Each row of a before or after table is a point. The points were changed in one or more steps. Then noise was added and the rows were shuffled. The steps act on columns, c1 being the first. Write out the steps. A step turns or swaps two columns, mirrors them in a line or flattens them onto one, adds a multiple of one to another, or multiplies or shifts one. Angles are multiples of 10 degrees, from the lower column toward the higher: turns from -170 to 170, lines from 10 to 170 but not 90. Use the fewest steps. Two steps may share a column if one is a turn and the other turns, adds or multiplies; they go together, in the order done. Otherwise the lowest column goes first.
In the rows, 128 means zero.

Before (8 x 3):
[[137 106 106]
 [ 75 164 193]
 [101  85 100]
 [146 113 110]
 [121 143 102]
 [103 116 132]
 [124 152 142]
 [102  99 152]]
After (8 x 3):
[[ 73  89 130]
 [ 90 157 138]
 [ 96 138 101]
 [ 73 117 135]
 [106 128 158]
 [ 47 115  53]
 [ 71 112 177]
 [114 128 151]]
Steps: shift c1 by -30; mirror c2 and c3 in the line at 160 degrees

Before (14 x 8):
[[147 128 140 123 135 104 174 121]
 [140 128  82 151 122  88 174 147]
 [102  67 110  80 149 107 137 134]
 [166 118 150 143 156  99 117 135]
 [115  77 142 153 141  93 162 120]
 [132  61 149 128  81 138 108 118]
 [157 147 159 138 123 119 163 138]
 [156 143 136 138 153 163 117 144]
 [117 149 135 109 164 131 127  63]
 [109 135 109 114 121 105 159  93]
 [156 124 157 143  96 135 132 145]
 [154 147 132 150 150 102 159  98]
 [134  81 165 113  83 129 183  84]
 [188  99  89  95 155 122 106  64]]
After (14 x 8):
[[117 138 124 154  70  90 124 155]
 [110  53 152 150 123 117 136  98]
 [150 151 113 118 109  88 160 121]
 [144 127 111 134 129 106 176 115]
 [156 135 164 107 156 110 172  95]
 [123  79  89 125 147  99 182 179]
 [157 126  92 112 118 113 115  93]
 [147 148  88 126 140 128 161 118]
 [200  92 143 147  82  81 107 154]
 [127  64 103 102 160 131 108 164]
 [155 146 108 124  99 164 116 125]
 [145 130  95 108 162 147 132 139]
 [112  88 115  85 126  94 162 104]
 [116 127 156 144 127  90 158 141]]
Steps: mirror c1 and c3 in the line at 170 degrees; mirror c2 and c4 in the line at 10 degrees; turn c6 and c8 by -40 degrees; turn c5 and c8 by -150 degrees

Before (9 x 11):
[[115 133 108 111 145 140  89 123  86 112 115]
 [143 130 118 121 117 197 130 105 126 124 110]
 [113 123 157 129 154 162 146 130 138 101 123]
 [162 116 127 104 154 159 126 145  88 135 128]
 [112 137 125 146 153 149 181 132 107 101 163]
 [115 120 141 153 134 143  67 100 104 101 119]
 [132 167 137  88 130 141 163 143 118 161 177]
 [117 136 144 144 148 140 125 130 124 142 113]
 [114 131 149 117 149 186 181  30 121 106 115]]
After (9 x 11):
[[104 137 138 114 148 129  76 227 123  48 116]
 [165 142 149 111 146 117 149 128  88 104 116]
 [104 155 128 146 153 111  75 122 105  91 164]
 [141 151 113 142 150 148 123 132 125 119 109]
 [128 114 102 131 154 113 104 136 136  76 123]
 [103 245 117  87 131 162 102 119 118 125 176]
 [103  93 126 100 154 146 152 112  87  93 126]
 [177 104 126 156 136 109 166 162 104  98 117]
 [116 137 146 121 115 149 135 147 126  41 110]]
Steps: turn c1 and c7 by 140 degrees; multiply c2 by 3; turn c3 and c8 by 160 degrees; turn c6 and c10 by -70 degrees; multiply c10 by 1.3

Before (10 x 14):
[[154  75 139  96 177 166 147 129 159 126 105  75 182 119]
 [167 119 154 122 150 139 138 178 138 104 126 113 133 106]
 [113 110  91 108  98 132 179 116 163 118 144 145 124  97]
 [124 103 133  95 122 111 168 103 133 124 126 110 127 126]
 [115 162  70 144 113  93 190 107 126 128 124 170  99 146]
 [113 124  90 128  87 127 173 113 142  94 129 159  98 165]
 [112 119 127 157 147 128 121 161 100 152 112 157  76 140]
 [148 113 115 155 155 139 138 157  98 145 144 117  73 140]
 [149 144 112 107 133 132 124 186 124 147 142 139 102 140]
 [165 146 130 107 121 168 122 143 131 120 122 123 118 104]]
After (10 x 14):
[[148 110 115 194 154 139 135  81  41 145 143 108 175 164]
 [114 119 126 200 147 127 123  82  42 153 108 148 165 173]
 [124 104 135  47 121 112 171 150  72 124 129  99 140 122]
 [116 131  67 166 116  93 189 138  64 128 123 160 162 147]
 [168 135 152 111 146 142 139  83  81 104 125 103 106  70]
 [149 135 112  75 133 125 123  66  61 148 141 129 133 168]
 [154  79 139  50 178 166 148 147  97 128 104  67  76 115]
 [113 103  92 128  88 125 173 134  84  94 130 145 162 113]
 [112  93  92  77  99 134 179 141 104 118 145 136 137  80]
 [164 150 130  75 123 170 123 110  70 119 124 112 132  94]]
Steps: add 0.5 times c3 to c2; multiply c4 by 2.5; turn c8 and c13 by -160 degrees; shift c9 by -60; add 1.5 times c10 to c14; shift c12 by -10

Before (11 x 20):
[[119 121 152 109 170 118  96 180  83 112 135 124 134 125 135 143  63 109
  126 120]
 [109 111 171 150 171 188 104 141  93 115 146  77  99 141  81 108 130  71
  115 150]
 [119 175 169 139 133  76 138 118  79 121  71 143  74 128  88 116 141  90
  133 113]
 [111 129 112 110  85 136 153 105 148 147 120 112  98 127 110 112  71  99
   63 116]
 [154 116 167 131 131 128 107 128 111 138 170 111  93 111 107  92  72  82
  121 110]
 [114 103 133  96 148 155 126 169  88 115 170 109  84  93 139 111 110 156
   94 124]
 [ 90 163 155 151 148 104 120 156 139 141 105 138 120 118  99 125 142 138
  157 112]
 [120 120 124 114 167 133  68 146 156 200 129 138 113 116 104 158 171 112
  145  87]
 [116 148 175 147 146 112  92 109 111 129 152 126 157 103 117 107 139 117
  135 149]
 [133 154 151  95 149 140 101 144 155  81 182 116 117 154 139 145  90  97
   96 122]
 [117 119 162 106 147 125 105 163  97  83 180 118 113 172 157  95 100 121
   78 108]]
After (11 x 20):
[[ 91 163 154 120 116 126 109 157 138 141 157 137 112 119  98 150 142 136
  157 111]
 [110 111 171 135  98 178  89 141  93 117  91  78 158 141  81 158 131  77
  114 160]
 [117 120 162 168 101 117 114 162  98  83 124 119 180 172 157 126  99 116
   78 110]
 [115 148 175 137  90  90 117 109 111 129 116 126 134 102 117 154 139 121
  135 150]
 [116 104 132 158 121 158 109 170  89 115 120 109 187  93 138 110 110 156
   95 119]
 [118 121 153 125  89 115  92 179  83 111 131 123 132 124 134 103  63 108
  125 124]
 [154 117 167 156 107 135 129 128 111 137 134 111 182 110 108 148  70  79
  122 118]
 [133 153 151 130  99 123 112 144 155  80 107 116 180 154 140  90  90  96
   95 128]
 [113 130 113 150 160 155 165 104 147 148 140 113 135 125 110 120  71  98
   63 121]
 [118 177 169 132 137 153 121 118  80 122 216 143 107 128  88 142 141  87
  134 120]
 [121 120 125 109  61 140 100 147 155 200 133 138 137 117 105 100 172 105
  146  91]]
Steps: turn c4 and c16 by 120 degrees; turn c5 and c7 by -100 degrees; turn c11 and c13 by 120 degrees; turn c6 and c11 by -50 degrees; turn c18 and c20 by -10 degrees
